Each row of a before or after table is a point. One or more steps were done to the points. Then noise was added and the rows were shuffled. The steps act on columns, c1 being the first. Write out the steps. A step turns or swaps two columns, mirrors them in a line or flattens them onto one, adds a multiple of one to another, or multiplies or shifts one. Angles are multiples of 10 degrees, from the lower column toward the higher: turns from -170 to 170, lines from 10 to 170 but not 90. Use the fewest steps. Two steps may share a column if one is a turn and the other turns, adds or multiplies; they go together, in the order done. Otherwise the lowest column goes first.

Before:
.18, -.22, .10
.24, .28, .14
-.20, .40, .18
.23, -.26, -.16
-.12, -.26, .12
.12, -.26, -.10
.03, .10, -.48
.00, .01, -.17
.20, .25, .34
.33, .26, -.52
-.10, .19, .01
-.44, -.32, -.13
.44, -.08, -.24
After:
.17, -.26, .29
.91, .12, .17
-.79, .25, .07
.57, -.36, -.37
-.31, -.21, .14
-.43, .26, .13
-.23, .38, -.25
.15, -.06, .50
.75, .23, .49
.33, -.02, .03
.13, -.27, .16
-.15, -.25, -.14
.05, .17, -.11
Steps: turn c1 and c3 by 110 degrees; multiply c1 by 2

Before (8 x 6):
-.44, .37, -.74, .45, -.19, .19
.14, .19, -.48, .46, .17, .09
.20, -.54, .08, -.22, -.07, -.36
-.31, .43, -.28, -.29, .36, .27
-.25, -.13, -.05, .22, -.17, -.31
-.04, .23, -.05, .12, -.35, -.23
.34, -.24, .15, -.39, -.01, .38
.08, -.30, .19, .11, .34, .24
After:
.39, -.14, -.11, -.21, .14, -.04
.22, -.39, -.05, -.12, -.17, .08
-.47, .03, .13, .40, .22, .09
-.16, .14, .08, -.63, -.21, .07
-.24, .39, -.23, .04, .24, -.05
-.07, .29, .38, .02, -.46, -.36
.20, .02, .06, .20, .54, .35
.05, -.25, .29, -.83, -.36, -.49
Steps: turn c1 and c6 by 120 degrees; turn c2 and c5 by -100 degrees; turn c3 and c4 by 140 degrees
